Rows are points. Examples show where two turns around zero, p and q, send a point. Write where each new point lands after one turn and then the other. Backwards means that the second turn is done in reverse. Each puzzle has new turns, and all numbers are rounded.
(in the rows, 128 means zero)

Turn p:
[102 143] => [120 157]
[136  94] => [109  98]
[115 166] => [146 164]
[168 124] => [153  97]
[119 114] => [112 125]
Turn q:
[87 99] => [93 92]
[132 152] => [127 152]
[169 110] => [172 118]
[137 145] => [133 146]
[115 134] => [114 131]
Where do these land?
q, then p: [155 110] => [140  98]
q, then p: [126 121] => [122 123]
p, then q: [132 106] => [119 108]
q, then p: [ 99 175] => [130 183]

Turn p:
[165 139] => [162 109]
[104 146] => [124 158]
[115  99] => [ 98 117]
Turn q:
[103 154] => [ 95 144]
[162 150] => [152 161]
[152 128] => [150 136]
[ 96 100] => [108  91]
[127 109] => [134 110]
Where do these land?
p, then q: [134 101] => [122 101]
p, then q: [103 167] => [122 174]
q, then p: [147 117] => [140 110]

Turn p:
[150 173 147] => [167 164 136]
[106 105 131] => [103 112 140]
[152 133 136] => [154 125 127]
[104 100  98] => [ 88 110 110]
Turn q:
[116 106 137] => [104 120 121]
[128  98 102] => [128 102  98]
[151 158 171] => [129 141 184]
[117 151 103] => [151 149 111]
Where do these land?
p, then q: [133  97 133] => [107 107 119]
p, then q backwards: [139 125 145] => [147 135 127]
p, then q: [134 128 138] => [127 121 137]
p, then q: [110 109 150] => [ 95 129 136]
q, then p backwards: [125 182  74] => [183 181 125]

Turn p:
[100 125  98 116] => [124 148 113  94]
[118 117  98  95] => [137 135 131  83]
[175 139 153 178] => [150 105 120 194]
[116 149 122 130] => [126 153 126 131]
[157 140 145 116] => [143 120 158 144]
[102  99 152 132] => [ 88 107 121 122]
Turn q:
[110 132 116 133] => [107 130 127 137]
[187  88 158 122] => [190  99 150  99]
[ 83 138 144 129] => [ 90 152 126 109]
[118 165 132 130] => [122 161 113 138]
[136 112 131 102] => [137 107 114 111]
[133 133  87 152] => [120 118 139 173]
Where do these land?
p, then q backwards: [108 151 123 188] => [121 186  97 114]
q, then p backwards: [149 100 124 122] => [155 107 129 119]
p, then q: [124 104 107 104] => [135 106 100 111]
p, then q: [169 120  98 115] => [176 105 125 125]
p, then q: [115 150 168 122] => [107 164 146 112]
p, then q: [104 142 147 118] => [107 154 123 117]

Turn p:
[112  93  95 138 107  92] => [111  95 134 114  96  86]
[113 164 132 135 114 135] => [ 99 150 116 135 125 145]
[115 135 167 165 180 119] => [110 126 178 117 177 152]
[116 160 172 118 144 115] => [120 156 139  96 145 165]
[115 115 110  91 113 152] => [145 106  92 133 104 141]
[159 109 131 138 116 142] => [153 135 142 153 120 114]
[167 120  90 111 122 142] => [158 128  96 149 129  94]
Turn q:
[121 124 139 162 118 123] => [106 119 121 145 104 131]
[119  86 118  88 106 139] => [169 114 145  88 108 130]
[100 105  96 143 130 123] => [122  92 102 108 119 118]
[ 84 130 136 163 123 122] => [ 85  98 130 132 110 115]
[158 156  80 101 119 149] => [141 172 101  88 154 137]
[150 154 133 133 116  81] => [129 161 115 158 123  91]
[131 150 167 101 158 155] => [126 138 175 140 167 149]
[161 118 155 133 153 132] => [147 130 134 166 138 154]
Where do these land?
p, then q: [163 135 105 160 105 162] => [ 87 130  91 162 113 118]
q, then p: [121 136 110 126 115 104] => [118 131 118 105 122 108]
p, then q backwards: [140 162 133 116 138 125] => [148 152 107 122 131 137]
p, then q: [142 117  96  97 141 110] => [168 129 103 125 137 106]
q, then p: [133 119 157 132 121 134] => [127 141 145 144 116 140]
p, then q: [105 135  86  97 143 159] => [143  98  80  98 130 142]
q, then p backwards: [114  83 176 125 115  58] => [158  54 102 157  89 141]
p, then q: [128 150 140 145 120 173] => [ 84 126 114 132 129 157]
q, then p: [106 115 150 154 154 127] => [125  96 162 141 117 132]

Turn p:
[136 164 160 138 142 103] => [134 144 163 160 122 102]
[146 144 140 127 127 123] => [134 146 131 138 124 112]
[120 130 102  95 131 188] => [125 125 109  67 163 117]
[140 139 123 127 122  72] => [134 112 121 174 103 109]
[124 130 145 146 104 121] => [105 143 134 140 112 136]
[104 141 146 132 147 110] => [127 113 165 139 125 122]
[146 108  81 162 140 125] => [140 118  94 155 160 161]
[112 124 134 134 107 112] => [107 120 131 137 108 134]
[124  71 121  91 132 198] => [147 130 105  41 135 161]
Turn q:
[126 103 124 171  71 127] => [104 103  78 166 136 151]
[119 121 110  73 162 188] => [153  97 167  76  79 131]
[146 115 110  95 115 153] => [141 103 150 138  94 141]
[139 139 140 143 168 120] => [148 148 137 109 160 126]
[137 175 133 154 119 125] => [102 162 132 128 147 158]
[133 130 151 133 121 105] => [117 134 131 145 150 114]
[112 142 151 127 139 114] => [112 141 134 116 144 107]
[138  87 122 159 112 124] => [144 103  92 152 143 135]
[102 140 110  98 144  96] => [131 161 130 122 100  91]
Where do these land?
p, then q: [138 108 114 154 130 132] => [139 123 126 106 124 156]
q, then p: [147 134 151 145 131 105] => [146 127 154 144 151 129]
p, then q: [142 118 127 111 151 133] => [147 129 150 145 130 135]
p, then q: [ 76 116 131 117 129  96] => [118  75 108 141 134 105]
q, then p backwards: [155 109 112 108 107 143] => [118 108 134 136 141  87]
p, then q: [146 119 142 106 111 151] => [116 146 150 140  99 130]
q, then p backwards: [108 222 123 110 130  84] => [147 165 196 158  78 169]
p, then q backwards: [154 108 132 127 126 157] => [124 143 105 152 152 127]
q, then p: [ 87 117 119 173 138 151] => [140  88  90  99 146 115]

Turn p:
[ 68 120 168 128 127 125 138 114] => [ 94 118 157 144  85  91 122 131]
[137  84 126 110 144 119 126 149] => [133  87 114 112 127 128 154 112]
[120 151 124 113 125 112 127 133] => [124 140 134 105 130 119 123 145]
[107  83 121 148 113 109 128 129] => [109  96 100 138 123 105 112 107]
[145 125 136 143 105 112 130 142] => [153 123 106 132 127 116 114 135]
[139 150 114  79 133 157 133 102] => [118 161 144 101 112 173 145 125]
[106 150 128 118 140 169 109 149] => [107 122 154 139 133 155 140 167]
[144 129 118 154 125 158 138 100] => [129 153 122 163 133 150 124 107]
[156 149 127 153 115 108 118  89] => [154 159 133 130 142 126  89 103]
[148 140 110 127 137 115 137 148] => [141 137 114 113 153 124 143 137]
[139 127 136 136 144 126 124 153] => [145 113 131 133 143 122 143 139]
Turn q:
[124 125 143 110 120 114 107 105] => [112 131 141 123 104 101 126 122]
[130 134 128 107 121 114 146 112] => [120 127 126 106 119 120 151 135]
[103 125 128 135 121 132 135 157] => [117 146 121 134 133 158 116 135]
[135 158 125 132 106 148 112 121] => [149 136 139 135 110 137 141  97]
[135 114 117 125 150 112 139 148] => [135 126 118 123 145 125 118 161]
[117 116 124 129 112 176 145 106] => [115 102 145 111 138 158 132  94]
[140 145 137 126 225 124 121 119] => [147 144 135 131 201  64 124 135]
[130 127 139 142 116 111 139 107] => [112 115 110 135 117 118 145 123]
[119 121 103 137 110 134 127 119] => [132 117 114 114 116 143 117 112]
[146 114 137 137  99 115 109 186] => [141 135 133 168  98 156 110 167]
Where do these land?
q, then p: [148 124 135 105 126 101 139 151] => [141 118 106 126 129 116 142 164]
p, then q backwards: [119 112 128 149 120 124  96 107] => [119 100 128 147 132 151 104 122]
q, then p: [136 115 134 120 114 152  83 115] => [150 114 142 137 102 127  89 114]
q, then p backwards: [141 170 141 148 115 115 168 129] => [149 115 116 126 148 156 173 151]
q, then p: [129 114 138  91 139 113 208 132] => [ 96 114 117 114 112 112 201 159]
p, then q backwards: [123 135 141 147 121 116 106 118] => [131 111 127 129 143 137 100 132]
p, then q backwards: [122 144 103 145 108 124 136 124] => [100 127 128 139 145 111 125 142]
q, then p: [102 113 128 119 137 152 106 147] => [131 117 170 135 128 142 113 140]
q, then p: [128 142 123 111 145 126 108 121] => [148 137 141 107 128 119 120 129]
p, then q: [130 112 110 145 154 156 130 135] => [116 112 111 128 166 135 127 115]
